Each row of a before or after table is a point. The points were changed in one or more steps. Then noise was added and the rows were shuffled. The steps act on columns, c1 being the first. Write out the steps. A step turns or swaps two columns, mirrors them in a line or flattens them onto one, adds a multiple of one to another, or multiplies or shifts one. Angles are multiples of 10 degrees, from the lower column toward the higher: turns from -170 to 170, lines from 10 to 170 but not 90. Use the fewest steps. Two steps may share a column if one is a turn and the other turns, adds or multiplies; they go together, in the order done. Otherwise the lowest column goes first.

Before:
[[-0.65  0.30]
 [-0.39 -0.48]
 [-0.60  0.37]
 [ 0.06  0.33]
 [-0.04  0.35]
 [-0.44 -0.33]
 [ 0.01 -0.01]
 [-0.36 -0.14]
 [-0.20 -0.34]
 [ 0.09 -0.52]
 [-0.25 -0.27]
 [ 0.00 -0.25]]
After:
[[ 0.25  0.24]
 [-0.32  0.20]
 [ 0.28  0.19]
 [-0.32  0.02]
 [-0.59 -0.03]
 [-0.19  0.71]
 [-0.03 -0.06]
 [-0.41 -0.08]
 [-0.18 -0.14]
 [-0.31 -0.41]
 [-0.11  0.69]
 [-0.54  0.11]]
Steps: turn c1 and c2 by -50 degrees

Before, 13 rows:
[[ 0.35  0.03  0.08 -0.11 -0.90 -0.08]
 [-0.48 -0.11  0.26 -0.13 -0.41 -0.54]
 [-0.08 -0.57 -0.44  0.10  0.51  0.07]
 [ 0.36  0.22 -0.16  0.35 -0.47 -0.35]
 [-0.14  0.27  0.21 -0.21 -0.51 -0.14]
 [-0.11 -0.18 -0.17  0.45  0.49  0.44]
 [-0.36  0.06  0.21 -0.16 -0.60 -0.12]
 [-0.40 -0.36 -0.61  0.42  0.18 -0.13]
 [ 0.00 -0.12  0.29 -0.04 -0.10 -0.39]
 [-0.43 -0.01  0.25 -0.10 -0.59 -0.10]
 [ 0.23  0.36 -0.21 -0.21  0.15 -0.32]
 [-0.10  0.24  0.51 -0.48 -0.52 -0.40]
 [-0.27 -0.15 -0.45 -0.28  0.44 -0.26]]
After, 13 rows:
[[-0.07  0.46 -0.44  0.10  0.51 -0.35]
 [ 0.01  0.32  0.29 -0.04 -0.10  0.28]
 [-0.37  0.02  0.20 -0.16 -0.60  0.13]
 [-0.28  0.26 -0.46 -0.26  0.45  0.16]
 [-0.12 -0.07 -0.17  0.46  0.51 -0.46]
 [ 0.36  0.01  0.07 -0.11 -0.90  0.08]
 [ 0.36 -0.01 -0.17  0.34 -0.47  0.41]
 [-0.14 -0.17  0.21 -0.22 -0.50  0.25]
 [ 0.24 -0.15 -0.20 -0.21  0.15  0.46]
 [-0.41  0.39 -0.60  0.42  0.18 -0.06]
 [-0.10  0.00  0.51 -0.49 -0.52  0.46]
 [-0.47  0.39  0.25 -0.13 -0.40  0.41]
 [-0.43  0.08  0.26 -0.11 -0.60  0.08]]
Steps: turn c2 and c6 by 150 degrees

Before (12 x 11):
[[-0.41  0.27  0.16 -0.14  0.14 -0.41  0.57  0.22 -0.08  0.24  0.38]
 [-0.36  0.32 -0.39  0.24 -0.22 -0.30  0.57 -0.21 -0.04 -0.39  0.71]
 [-0.53  0.40  0.40  0.19 -0.30  0.50  0.19  0.28 -0.41  0.04 -0.17]
 [-0.26 -0.36  0.47  0.15  0.60  0.28  0.26 -0.47  0.13  0.33  0.20]
 [-0.36  0.40  0.12 -0.62  0.08  0.44 -0.12 -0.44  0.29 -0.53  0.38]
 [-0.57 -0.28  0.03  0.12 -0.21  0.52  0.08  0.33 -0.08  0.04  0.68]
 [-0.23 -0.27  0.33 -0.11  0.29 -0.31  0.33 -0.44 -0.03 -0.56 -0.29]
 [-0.47 -0.46 -0.44  0.08  0.21 -0.03  0.29  0.09 -0.18  0.42 -0.27]
 [-0.02  0.47 -0.35 -0.45  0.16 -0.09 -0.18  0.21 -0.38 -0.03  0.59]
 [ 0.05  0.44 -0.23  0.04  0.08 -0.33 -0.16  0.38  0.41 -0.26 -0.12]
 [ 0.19 -0.53  0.20 -0.65 -0.22  0.47 -0.11 -0.29 -0.19  0.35 -0.06]
 [ 0.05 -0.37  0.00 -0.28  0.37  0.57  0.30  0.12 -0.04  0.21 -0.10]]
After:
[[-0.56  0.41 -0.43  0.17 -0.38  0.46  0.27  0.30 -0.41  0.05 -0.01]
 [ 0.05 -0.36 -0.03 -0.31  0.49  0.50  0.40  0.13 -0.05  0.21 -0.09]
 [-0.23 -0.25 -0.43 -0.12  0.37 -0.36  0.27 -0.42 -0.02 -0.54 -0.15]
 [-0.57 -0.29  0.21  0.10 -0.28  0.49  0.14  0.32 -0.06  0.03  0.67]
 [-0.25 -0.37 -0.37  0.16  0.79  0.21  0.30 -0.47  0.12  0.31  0.37]
 [-0.36  0.31  0.61  0.24 -0.30 -0.40  0.52 -0.19 -0.03 -0.38  0.54]
 [-0.47 -0.46  0.29  0.06  0.27 -0.10  0.29  0.09 -0.18  0.44 -0.38]
 [ 0.03  0.44  0.17  0.06  0.10 -0.30 -0.24  0.38  0.42 -0.26 -0.19]
 [ 0.18 -0.55 -0.18 -0.64 -0.28  0.48 -0.01 -0.31 -0.20  0.34  0.00]
 [-0.03  0.50  0.54 -0.45  0.19 -0.08 -0.18  0.20 -0.39 -0.05  0.43]
 [-0.37  0.41  0.00 -0.62  0.11  0.47 -0.05 -0.46  0.30 -0.55  0.39]
 [-0.42  0.25 -0.03 -0.13  0.20 -0.47  0.49  0.24 -0.09  0.25  0.40]]
Steps: mirror c3 and c11 in the line at 80 degrees; multiply c5 by 1.3; turn c6 and c7 by 10 degrees

Before (10 x 18):
[[ 0.17 -0.09 -0.78  0.29 -0.37 -0.68 -0.24 -0.42 -0.21 -0.22  0.21  0.02
  -0.34 -0.47 -0.23  0.16 -0.13  0.16]
 [-0.13  0.12 -0.24  0.12  0.20  0.18 -0.08  0.04  0.59 -0.30  0.35  0.50
  -0.68  0.22 -0.50  0.04 -0.39 -0.13]
 [-0.51  0.55  0.33  0.14 -0.11  0.40 -0.04 -0.21 -0.30 -0.04  0.50  0.47
  -0.44 -0.27  0.42  0.37 -0.29 -0.17]
 [-0.51 -0.05 -0.52 -0.09 -0.39 -0.40  0.47 -0.18  0.15 -0.17  0.23  0.04
   0.04 -0.05  0.22  0.00 -0.04  0.22]
 [ 0.38  0.03 -0.10  0.01  0.14  0.19 -0.19  0.21 -0.16  0.17  0.52  0.74
  -0.12  0.08 -0.05  0.14  0.48 -0.70]
 [ 0.29  0.31 -0.34  0.16  0.27 -0.21 -0.20  0.26 -0.89 -0.40  0.63 -0.02
   0.00 -0.59  0.13  0.05 -0.57  0.10]
 [ 0.42 -0.03 -0.50  0.12  0.00 -0.20  0.55 -0.17  0.10 -0.18 -0.46 -0.62
  -0.39  0.97 -0.24 -0.01 -0.29  0.11]
 [ 0.06 -0.13  0.08 -0.13 -0.07 -0.10 -0.44 -0.07  0.21 -0.05  0.01 -0.10
  -0.64  0.40 -0.03 -0.08  0.00  0.37]
 [-0.58 -0.17 -0.33 -0.11  0.50 -0.08 -0.54 -0.29 -0.38  0.49  0.18  0.12
   0.01 -0.03  0.09  0.50  0.01 -0.51]
 [ 0.28  0.21  0.11  0.21  0.36 -0.76  0.02  0.78  0.04  0.26 -0.44  0.29
   0.30  0.45  0.19  0.02 -0.20  0.33]]
After, 10 rows:
[[ 0.25  0.36  0.14  0.19  0.29 -0.81  0.01  0.80  0.04  0.22 -0.48  0.28
   0.34  0.26  0.26  0.01  0.30  0.30]
 [-0.53 -0.14 -0.33 -0.15  0.08 -0.08 -0.56 -0.31 -0.37  0.53  0.21  0.14
   0.00  0.07  0.12  0.49  0.49 -0.49]
 [ 0.41  0.06 -0.09  0.05 -0.46  0.18 -0.18  0.18 -0.15  0.14  0.53  0.77
  -0.11  0.05 -0.04  0.14  0.23 -0.70]
 [ 0.42  0.46 -0.53  0.17  0.30 -0.23  0.52 -0.13  0.09 -0.21 -0.47 -0.62
  -0.39  0.87 -0.15 -0.02 -0.08  0.14]
 [ 0.27  0.02 -0.29  0.19  0.54 -0.24 -0.18  0.26 -0.89 -0.43  0.62 -0.07
   0.01 -0.68  0.15  0.05  0.16  0.08]
 [-0.50  0.34  0.29  0.21  0.24  0.44 -0.02 -0.26 -0.29 -0.02  0.49  0.44
  -0.48 -0.51  0.43  0.36 -0.13 -0.16]
 [-0.10  0.21 -0.23  0.16  0.43  0.20 -0.08  0.10  0.59 -0.32  0.37  0.54
  -0.71  0.10 -0.52  0.04  0.07 -0.17]
 [-0.52 -0.08 -0.48 -0.05 -0.08 -0.39  0.48 -0.18  0.16 -0.17  0.21  0.04
   0.05 -0.01  0.20  0.00 -0.40  0.18]
 [ 0.17 -0.29 -0.77  0.25  0.12 -0.68 -0.22 -0.38 -0.22 -0.22  0.21  0.01
  -0.33 -0.37 -0.21  0.18 -0.41  0.14]
 [ 0.05  0.07  0.11 -0.12 -0.02 -0.09 -0.41 -0.03  0.22 -0.02  0.02 -0.13
  -0.59  0.42 -0.03 -0.08 -0.06  0.35]]
Steps: turn c2 and c14 by -30 degrees; turn c5 and c17 by 80 degrees

Before, 8 rows:
[[-0.19  0.06 -0.59 -0.75  0.04  0.88 -0.08 -0.19 -0.41  0.20 -0.12  0.50
  -0.77  0.55 -0.21 -0.19  0.09  0.11 -0.21 -0.40  0.15  0.31  0.04  0.42
  -0.54  0.00 -0.57  0.24 -0.32 -0.22  0.32 -0.39]
 [-0.13 -0.05 -0.14  0.34 -0.07  0.60 -0.56 -0.82 -0.39 -0.07  0.07  1.16
  -0.06  0.20 -0.03 -0.41  0.22  0.06  0.06 -0.04  0.31 -0.30  0.33  0.42
   0.24  0.19  0.48  0.20  0.18  0.61 -0.24  0.30]
 [ 0.10  0.08 -0.49 -0.40  0.06 -0.07 -0.41  0.16 -0.09  0.03  0.16 -0.30
   0.00  0.20  0.16 -0.06 -0.19  0.25  0.50  0.12  0.38  0.08 -0.48  0.25
   0.07  0.04 -0.39  0.01  0.11  0.03 -0.08  0.66]
 [-0.08  0.01 -0.20  0.29  1.10 -0.05 -0.34 -0.05 -0.55  0.10 -0.08 -0.07
   0.28 -0.11  0.19 -0.50  0.36  0.14  0.02 -0.30  0.31 -0.08 -0.52  0.35
  -0.18  0.33 -0.09 -0.34  0.07  0.34  0.10 -0.37]
 [ 0.33  0.68 -0.09 -0.29  0.01 -0.01 -0.23  0.21  0.57  0.03  0.04 -0.20
   0.04 -0.14 -0.48  0.08 -0.20  0.16  0.03  0.05 -0.19 -0.06  0.13  0.38
   0.08  0.08 -0.38  0.32  0.26  0.37  0.33 -0.12]
 [-0.10  0.33 -0.35  0.08 -0.01  0.44  0.16 -0.01 -0.23  0.11  0.00 -0.16
   0.26 -0.14  0.30 -0.09 -0.03 -0.36  0.09 -0.35 -0.22 -0.05 -0.69  0.40
   0.09  0.29  0.82  0.30  0.27  0.21  0.00 -0.47]
 [ 0.48  0.19 -0.39  0.28  0.03  0.96 -0.76  0.23  0.03 -0.76 -0.04  0.15
   0.20  0.82  0.04  0.08  0.19  0.06  0.00 -0.14  0.25  0.31 -0.03  0.33
   0.12  0.01  0.13  0.27 -0.13 -0.09  0.77 -0.25]
 [ 0.39  0.19 -0.65  0.16  0.08 -0.06  0.27 -0.04  1.04 -0.19  0.24  0.02
   0.29  0.04  0.15  0.04  0.24 -0.84 -0.23 -0.41  0.08  0.22  0.20  0.25
   0.17  0.06 -0.57 -0.03  0.17 -0.23  0.25 -0.19]]
After, 8 rows:
[[-0.66 -0.05 -0.41  0.34 -0.07  0.60 -0.57 -0.83 -0.77 -0.06  0.09  1.15
  -0.02  0.22 -0.11  0.12  0.24  0.06  0.05 -0.04  0.30 -0.28  0.33  0.43
   0.24  0.21  0.48  0.21  0.14  0.59 -0.26  0.29]
 [-0.19  0.68  0.11 -0.38  0.01 -0.03 -0.24  0.21  0.17  0.03  0.03 -0.19
   0.05 -0.16 -0.39  0.09 -0.17  0.17  0.02  0.06 -0.18 -0.06  0.14  0.37
   0.09  0.07 -0.41  0.31  0.29  0.42  0.32 -0.13]
 [-0.01  0.20  0.08  0.30  0.04  0.95 -0.76  0.23 -0.33 -0.76 -0.01  0.14
   0.17  0.84  0.00  0.41  0.17  0.05  0.05 -0.13  0.24  0.33 -0.03  0.35
   0.13  0.00  0.16  0.30  0.00 -0.06  0.77 -0.25]
 [-0.70  0.09 -0.18 -0.76  0.04  0.89 -0.09 -0.20 -0.81  0.19 -0.11  0.49
  -0.77  0.53 -0.09  0.58  0.07  0.11 -0.22 -0.42  0.15  0.29  0.04  0.43
  -0.53 -0.01 -0.58  0.25 -0.71 -0.24  0.28 -0.40]
 [-0.09  0.21  0.03  0.20  0.10 -0.07  0.23 -0.06  0.64 -0.21  0.25  0.00
   0.29  0.04  0.10  0.67  0.24 -0.86 -0.22 -0.38  0.09  0.18  0.21  0.27
   0.19  0.03 -0.56 -0.03  0.30 -0.25  0.27 -0.20]
 [-0.40  0.09 -0.05 -0.36  0.06 -0.08 -0.40  0.15 -0.49  0.02  0.13 -0.30
   0.00  0.19  0.21  0.46 -0.20  0.22  0.51  0.15  0.37  0.08 -0.47  0.22
   0.07  0.05 -0.37 -0.02  0.10  0.02 -0.09  0.67]
 [-0.57 -0.01 -0.49  0.32  1.10 -0.06 -0.36 -0.05 -0.96  0.12 -0.06 -0.07
   0.26 -0.15  0.14  0.20  0.36  0.15  0.05 -0.30  0.28 -0.07 -0.51  0.36
  -0.19  0.33 -0.08 -0.32  0.22  0.36  0.12 -0.39]
 [-0.60  0.34 -0.13  0.14 -0.03  0.43  0.16 -0.04 -0.62  0.11  0.01 -0.14
   0.28 -0.14  0.26  0.35 -0.02 -0.33  0.10 -0.36 -0.24 -0.02 -0.68  0.42
   0.10  0.29  0.82  0.27  0.39  0.19  0.00 -0.47]]
Steps: shift c1 by -0.50; turn c3 and c16 by -90 degrees; turn c4 and c15 by -10 degrees; shift c9 by -0.40; add 0.5 times c13 to c29
